Each row of a before or after table is a point. The points were changed in one or more steps. Then noise was added and the rows were shuffled. The steps act on how far a point lies along the listed directions, d1 being the first. Name the steps. A step turns or swaps two directions, mirrors them in a line or flattens them onto one, adds a multiple of one to another, or multiplies one. Angles are multiples of 10 degrees, from the lower direction toward the higher: turns from -170 to 170, lines from 10 to 170 but not 90. Use the fewest steps. Two steps may share a direction if one is a turn and the other turns, adds or multiplies; they go together, in the order done. Otherwise the lowest direction goes first.

Directions:
(1): [ 0.11 -0.48]
(2): [0.48 0.11]
Before (13 x 2)
[[ 0.29 -0.14]
 [-0.80  0.18]
 [-0.50 -0.12]
 [-0.31 -0.13]
 [-0.79 -0.03]
 [ 0.06 -0.15]
 [ 0.21 -0.25]
 [-0.73 -0.07]
 [ 0.13  0.12]
 [ 0.26 -0.09]
 [ 0.26  0.02]
 [ 0.02 -0.09]
 [-0.69  0.10]]
After (13 x 2)
[[-0.43 -0.53]
 [-0.04 -0.37]
 [ 0.18 -0.01]
 [ 0.06 -0.02]
 [ 0.24  0.15]
 [ 0.22  0.18]
 [-0.35 -0.71]
 [ 0.31  0.07]
 [-0.31 -0.63]
 [ 0.09  0.27]
 [-0.57 -0.59]
 [-0.07  0.17]
 [-0.14 -0.51]]
Steps: turn d1 and d2 by 60 degrees

Directions:
(1): [-0.26  0.05  0.54]
(2): [0.50 0.26 0.22]
Before (13 x 3)
[[-0.06  0.31  0.95]
 [ 0.41  0.34  0.19]
 [-0.12 -0.24  0.53]
 [ 0.72  0.29 -0.42]
 [-0.45  0.24  0.38]
 [-0.24 -0.44 -0.27]
 [ 0.24  0.13 -0.71]
 [-0.62 -0.28  0.60]
 [ 0.27  0.39  0.53]
 [ 0.02  0.15  0.21]
 [-0.66 -0.19 -0.61]
 [-0.45 -0.20  0.11]
 [-0.05 -0.07 -0.31]]
After (13 x 3)
[[-0.14  0.22 -0.08]
 [-0.17 -0.28 -0.09]
 [-0.30 -0.47 -0.21]
 [ 0.41  0.30  0.25]
 [-0.16  0.15 -0.10]
 [-0.74 -0.19 -0.52]
 [ 0.16 -0.23  0.10]
 [ 0.29  0.31  0.19]
 [ 0.12  0.11  0.05]
 [-0.23 -0.20 -0.19]
 [ 0.39  0.35  0.26]
 [ 0.43  0.37  0.28]
 [-0.16 -0.07 -0.11]]
Steps: flatten d1 and d2 onto the line at 80 degrees

Directions:
(1): [ 0.54  0.00 -0.42 -0.12]
(2): [-0.40 -0.26 -0.48 -0.13]
(3): [ 0.13 -0.48  0.02  0.49]
(4): [-0.11  0.43 -0.27  0.46]
Before (9 x 4)
[[ 0.43 -0.33  0.37 -0.34]
 [ 0.11 -0.52  0.72 -0.07]
 [ 0.02 -0.12  0.02 -0.67]
 [ 0.00 -0.28 -0.24  0.34]
 [ 0.18  0.08  0.18  0.03]
 [ 0.22 -0.40  0.17  0.23]
 [-0.03 -0.54  0.05 -0.06]
 [-0.16  0.03  0.44  0.42]
 [ 0.32  0.14  0.13  0.18]]
After (9 x 4)
[[ 0.17  0.03  0.00  0.22]
 [ 0.35 -0.60  0.17  0.04]
 [-0.24 -0.51  0.19  0.48]
 [-0.28 -0.61  0.63  0.41]
 [-0.58  0.58  0.24 -0.37]
 [-0.42  0.05  0.43  0.34]
 [ 0.22 -0.56 -0.14  0.60]
 [ 0.03  0.05  0.10  0.04]
 [ 0.07 -0.60  0.19  0.75]]
Steps: swap d1 and d4; multiply d2 by 0.4; multiply d3 by 2

Directions:
(1): [-0.05  0.10  0.04 -0.55  0.41  0.49]
(2): [ 0.27 -0.70  0.28 -0.11  0.21 -0.15]
Before (8 x 6)
[[ 0.23 -0.24  0.10  0.62 -0.04 -0.37]
 [-0.16  0.42 -0.29 -0.28 -0.02  0.25]
 [ 0.22 -0.19 -0.02  0.82 -0.62 -0.87]
 [-0.19  0.61 -0.16 -0.49  0.14  0.38]
 [-0.46  0.43 -0.42 -0.01  0.02  0.18]
 [-0.25  0.50 -0.33 -0.03  0.00  0.20]
 [-0.18  0.40  0.09 -0.08 -0.17  0.15]
 [ 0.18 -0.19 -0.06 -0.40  0.62  0.15]]
After (8 x 6)
[[-0.37  0.36 -0.41  0.29 -0.18 -0.03]
 [-0.26  0.79 -0.27 -0.04 -0.15  0.11]
 [ 0.30 -0.47  0.25  0.30  0.18 -0.22]
 [-0.20  0.47 -0.36  0.01 -0.27  0.01]
 [-0.16  0.34  0.08  0.14 -0.33 -0.01]
 [-0.18  0.48 -0.38  0.25 -0.19  0.00]
 [-0.01  0.21 -0.19 -0.40  0.51  0.25]
 [ 0.49 -0.81  0.25  0.48 -0.21 -0.78]]
Steps: turn d1 and d2 by -40 degrees

Directions:
(1): [-0.29  0.16  0.13  0.12 -0.37 -0.73  0.37  0.03]
(2): [-0.31  0.29  0.20 -0.22  0.72 -0.31 -0.26  0.11]
Before (12 x 8)
[[-0.06  0.05 -0.13 -0.15  0.14 -0.27  0.01  0.09]
 [-0.06 -0.08  0.14  0.07 -0.30 -0.09  0.05 -0.30]
 [-0.38  0.20  0.21 -0.04  0.24 -0.06  0.00  0.19]
 [ 0.27 -0.08 -0.07  0.50 -1.04 -0.30  0.56 -0.28]
 [-0.04  0.12 -0.20  0.06  0.55 -0.34 -0.48  0.19]
 [ 0.37 -0.45 -0.10  0.44 -1.20  0.18  0.59 -0.22]
 [-0.32  0.30  0.01  0.09 -0.25 -0.95  0.43  0.06]
 [ 0.13 -0.13 -0.17 -0.17  1.06  0.66 -0.52  0.10]
 [-0.01  0.03  0.20 -0.15  0.51 -0.03 -0.33  0.00]
 [ 0.32  0.01 -0.13 -0.22  0.78  0.96 -0.37  0.19]
 [-0.09  0.25  0.25  0.10  0.10 -0.93  0.26  0.32]
 [-0.11  0.20  0.11 -0.45  0.64  0.08 -0.25  0.11]]
After (12 x 8)
[[ 0.15 -0.02 -0.19  0.15 -0.41 -0.24  0.31  0.00]
 [ 0.17  0.02 -0.24  0.10  0.52 -0.02 -0.52  0.13]
 [-0.11  0.07 -0.06 -0.28  1.21  0.34 -0.36  0.11]
 [ 0.27 -0.01  0.02  0.49 -1.09 -0.38  0.59 -0.22]
 [ 0.25 -0.05  0.02  0.13 -0.12 -0.11  0.18  0.21]
 [ 0.01  0.15  0.11 -0.44  0.60  0.22 -0.25  0.05]
 [ 0.01  0.30  0.00 -0.25  0.93  0.34 -0.28  0.31]
 [-0.17  0.09  0.06 -0.11  0.20  0.28 -0.03  0.16]
 [ 0.08  0.01 -0.16 -0.10  0.11 -0.06 -0.07  0.06]
 [ 0.13 -0.02  0.17 -0.11  0.45  0.05 -0.33  0.00]
 [-0.03 -0.07  0.12  0.08 -0.28 -0.04  0.04 -0.37]
 [ 0.12 -0.27  0.03  0.38 -1.03 -0.32  0.66 -0.16]]
Steps: flatten d1 and d2 onto the line at 130 degrees

Directions:
(1): [ 0.23 -0.04 -0.14  0.29 -0.56 -0.01  0.67 -0.31  0.25]
(2): [ 0.16  0.57 -0.04  0.77  0.31  0.01 -0.01  0.20  0.01]
(3): [ 0.08 -0.28 -0.03  0.17 -0.02 -0.27  0.25  0.15 -0.90]
Before (11 x 9)
[[-0.04 -0.07  0.00  0.16  0.17 -0.02 -0.33  0.31 -0.36]
 [ 0.20 -0.01 -0.10  0.32 -0.29 -0.02  0.54 -0.10 -0.09]
 [ 0.01  0.47 -0.09  0.64  0.38 -0.13  0.08  0.32 -0.16]
 [ 0.09  0.06  0.00  0.06  0.23 -0.18 -0.06  0.30 -0.49]
 [-0.06 -0.12 -0.06  0.14  0.10  0.14 -0.19  0.03  0.26]
 [ 0.00  0.02  0.08  0.20  0.08 -0.27  0.09  0.14 -0.21]
 [-0.22  0.00 -0.05 -0.45 -0.01  0.10 -0.13 -0.06  0.15]
 [-0.01  0.38  0.14  0.01  0.01  0.44 -0.37 -0.10  0.89]
 [-0.13  0.07  0.07 -0.40  0.13  0.21 -0.37 -0.09  0.37]
 [ 0.13  0.09  0.04 -0.07  0.07  0.07  0.06  0.02  0.26]
 [-0.12  0.19 -0.05  0.02  0.21 -0.08 -0.31  0.19  0.30]]
After (11 x 9)
[[ 0.05  0.26  0.06  0.51  0.21 -0.25  0.07  0.22 -0.17]
 [ 0.14  0.11  0.03 -0.01  0.09  0.05  0.07  0.04  0.19]
 [-0.06 -0.02 -0.07  0.23  0.14  0.17 -0.22  0.04  0.39]
 [ 0.04  0.64  0.11  0.31  0.14  0.47 -0.38 -0.03  0.94]
 [ 0.28  1.52 -0.16  1.96  0.91 -0.05  0.03  0.66  0.00]
 [-0.37 -0.33 -0.01 -1.05 -0.22  0.17 -0.20 -0.25  0.39]
 [ 0.33 -0.11 -0.14  0.70 -0.22 -0.27  0.77  0.11 -0.94]
 [ 0.13  0.42 -0.01  0.28  0.38 -0.04 -0.18  0.31 -0.06]
 [-0.10  0.55 -0.04  0.26  0.34  0.06 -0.42  0.20  0.71]
 [-0.26 -0.07  0.11 -0.86 -0.01  0.36 -0.50 -0.26  0.81]
 [-0.03  0.33  0.01  0.32  0.30  0.14 -0.49  0.28  0.23]]
Steps: add 1.5 times d1 to d3; multiply d2 by 3

Directions:
(1): [-0.25  0.03  0.18 -0.54  0.38 -0.04  0.40  0.71 -0.22 -0.27 -0.03]
(2): [ 0.03 -0.33 -0.48 -0.15  0.01 -0.29  0.47  0.07  0.75  0.23  0.18]
(3): [-0.34 -0.05  0.32  0.02 -0.06 -0.55 -0.24 -0.05  0.40 -0.25 -0.72]
(4): [-0.36 -0.51 -0.45 -0.25 -0.24  0.56  0.02 -0.20 -0.14 -0.30 -0.38]
Before (14 x 11)
[[-0.08 -0.29 -0.36 -0.79  0.50  0.24  0.83  0.80 -0.06 -0.13  0.67]
 [-0.20 -0.16  0.03 -0.04 -0.21 -0.30 -0.28 -0.07 -0.01 -0.28 -0.30]
 [ 0.22  0.34  0.38  0.30  0.02 -0.72 -0.07  0.24  0.45  0.39  0.27]
 [-0.16  0.19  0.04  0.09 -0.08  0.15 -0.11  0.19 -0.46 -0.19 -0.02]
 [-0.41 -0.37 -0.21 -0.17  0.01  0.28 -0.04 -0.14 -0.26 -0.48 -0.29]
 [-0.04  0.20  0.27 -0.04  0.03 -0.11 -0.22  0.04 -0.34 -0.35 -0.11]
 [ 0.29 -0.21 -0.62  0.48 -0.69  0.32 -0.41 -0.76  0.34  0.18  0.11]
 [-0.53  0.00  0.06 -0.52  0.28 -0.48  0.41  0.62  0.45 -0.47 -0.40]
 [-0.21 -0.06 -0.01 -0.16  0.47  0.32  0.13  0.36 -0.63 -0.27 -0.02]
 [-0.11  0.08  0.08 -0.39  0.35  0.18  0.48  0.35 -0.41  0.06  0.02]
 [ 0.11  0.18  0.06 -0.02  0.15  0.47 -0.02  0.23 -0.70 -0.17  0.22]
 [ 0.22 -0.23 -0.90 -0.05 -0.09  0.29  0.24 -0.01  0.38  0.13  0.33]
 [ 0.13  0.13  0.03 -0.35  0.41 -0.17  0.08  0.36  0.27  0.07 -0.01]
 [-0.29 -0.19 -0.24 -0.31 -0.13  0.74  0.11 -0.03 -0.38 -0.32 -0.07]]
After (14 x 11)
[[ 0.08  0.19  0.10 -0.33  0.34  0.35 -0.13  0.27 -0.34 -0.09 -0.05]
 [ 0.40  0.39  0.19 -0.49  0.68  0.59  0.53  0.89 -1.01  0.03  1.30]
 [ 0.22  0.12 -0.18 -0.16  0.14 -0.09  0.55  0.30  0.41  0.29  0.70]
 [ 0.14 -0.26 -0.61 -0.22  0.11  0.41  0.51  0.24 -0.03  0.04  0.46]
 [-0.38 -0.07  0.23  0.08 -0.36  0.39 -0.59 -0.14 -0.50 -0.33 -0.58]
 [-0.12 -0.26 -0.31 -0.25 -0.06 -0.04  0.18  0.02  0.14 -0.26 -0.04]
 [ 0.05  0.08 -0.13 -0.42  0.35  0.37  0.67  0.38 -0.46  0.24  0.39]
 [ 0.51  0.63  0.08  0.37  0.15 -0.05 -0.30  0.11 -0.19  0.16  0.43]
 [ 0.30  0.18  0.08  0.71 -0.57 -0.54 -0.69 -0.67  0.69  0.17 -0.19]
 [-0.20  0.46  0.36 -0.32  0.40 -0.12  0.23  0.66 -0.28 -0.39  0.07]
 [-0.13 -0.15 -0.46 -0.07 -0.09  0.07  0.29  0.21  0.08 -0.02  0.16]
 [-0.10 -0.12  0.01 -0.02 -0.16 -0.53 -0.15 -0.01  0.28 -0.13 -0.16]
 [ 0.07 -0.02 -0.06 -0.01  0.29 -0.54  0.33  0.18  0.42  0.07  0.39]
 [ 0.01 -0.21 -0.47 -0.24  0.54  0.23  0.61  0.48 -0.16  0.09  0.53]]
Steps: add -0.7 times d1 to d3; turn d2 and d4 by -140 degrees

Directions:
(1): [ 0.70  0.24  0.24  0.10  0.32  0.35  0.21 -0.10  0.62 -0.20  0.34 -0.02]
(2): [-0.12  0.36 -0.49 -0.10  0.20  0.28  0.59  0.23  0.08  0.50 -0.28 -0.44]
(3): [ 0.50  0.05  0.33 -0.63  0.20 -0.51  0.23  0.32 -0.37 -0.11 -0.24 -0.12]
(4): [ 0.01  0.37  0.37  0.04  0.17  0.35  0.12 -0.74 -0.61  0.14 -0.18  0.12]
(5): [-0.09 -0.89  0.27 -0.14  0.54  0.32 -0.04 -0.06  0.05  0.30 -0.08 -0.20]
(6): [-0.13  0.15 -0.33 -0.59  0.37 -0.05 -0.15 -0.07  0.00  0.34  0.56  0.59]
Before (10 x 12)
[[ 0.31 -0.08  0.30  0.22 -0.32 -0.17 -0.21  0.29 -0.08 -0.50 -0.20 -0.20]
 [-0.23  0.29 -0.22  0.11 -0.24  0.22  0.14  0.28  0.25  0.10  0.11 -0.06]
 [-0.18  1.49 -0.01  0.09 -0.54 -0.27  0.49 -0.26 -0.95 -0.16 -0.51 -0.29]
 [-0.30 -0.03  0.21  0.59 -0.75  0.04 -0.05 -0.29 -0.24 -0.32 -0.16 -0.09]
 [-0.10  0.19 -0.31 -0.04 -0.03 -0.27 -0.09  0.07 -0.09 -0.05  0.21  0.27]
 [-0.60  0.97 -0.30  0.02 -0.82 -0.26  0.09 -0.19 -1.01 -0.17 -0.54 -0.04]
 [ 0.05 -0.09 -0.02 -0.22  0.29  0.23  0.25  0.07  0.15  0.44  0.05 -0.07]
 [-0.28  0.23 -0.56  0.03  0.03  0.17  0.46  0.29  0.52  0.11  0.14 -0.16]
 [ 0.20  0.04  0.19 -0.13 -0.16 -0.52  0.01  0.46 -0.10  0.01 -0.59 -0.48]
 [-0.51 -0.23 -0.56  0.34  0.15  0.29  0.06  0.06  0.40  0.31  0.03 -0.11]]
After (10 x 12)
[[ 0.09 -0.04  0.45  0.46 -0.01  0.17  0.11 -0.39 -0.21 -0.23 -0.43 -0.23]
 [-0.32  0.46 -0.25 -0.20  0.14  0.10 -0.35 -0.31 -0.03  0.50  0.28  0.46]
 [-0.69  0.42 -0.43  0.03 -1.07 -0.63 -0.60  0.18 -0.41 -0.60  0.13  0.48]
 [-0.06  0.15  0.52  0.17  0.02  0.17  0.22 -0.57 -0.45 -0.24 -0.21  0.04]
 [-0.28  0.23 -0.57  0.03  0.02  0.37 -0.09  0.12  0.14  0.26  0.15  0.11]
 [-0.53  0.00 -0.48  0.47 -0.65  0.14 -0.03  0.20  0.29 -0.04  0.06 -0.13]
 [-0.71  0.28 -0.25  0.04 -0.86 -0.87 -0.87  0.09 -0.28 -0.54  0.62  0.66]
 [-0.01  0.20 -0.10 -0.04 -0.07 -0.30  0.17  0.10 -0.35 -0.09 -0.13 -0.06]
 [ 0.35 -0.20  0.51 -0.13  0.17  0.06 -0.06 -0.17 -0.08  0.03  0.06  0.09]
 [-0.11  0.20  0.31  0.18 -0.26  0.21  0.03 -0.16 -0.25 -0.07 -0.18  0.00]]
Steps: flatten d1 and d5 onto the line at 50 degrees; turn d2 and d4 by 140 degrees; mirror d3 and d6 in the line at 40 degrees
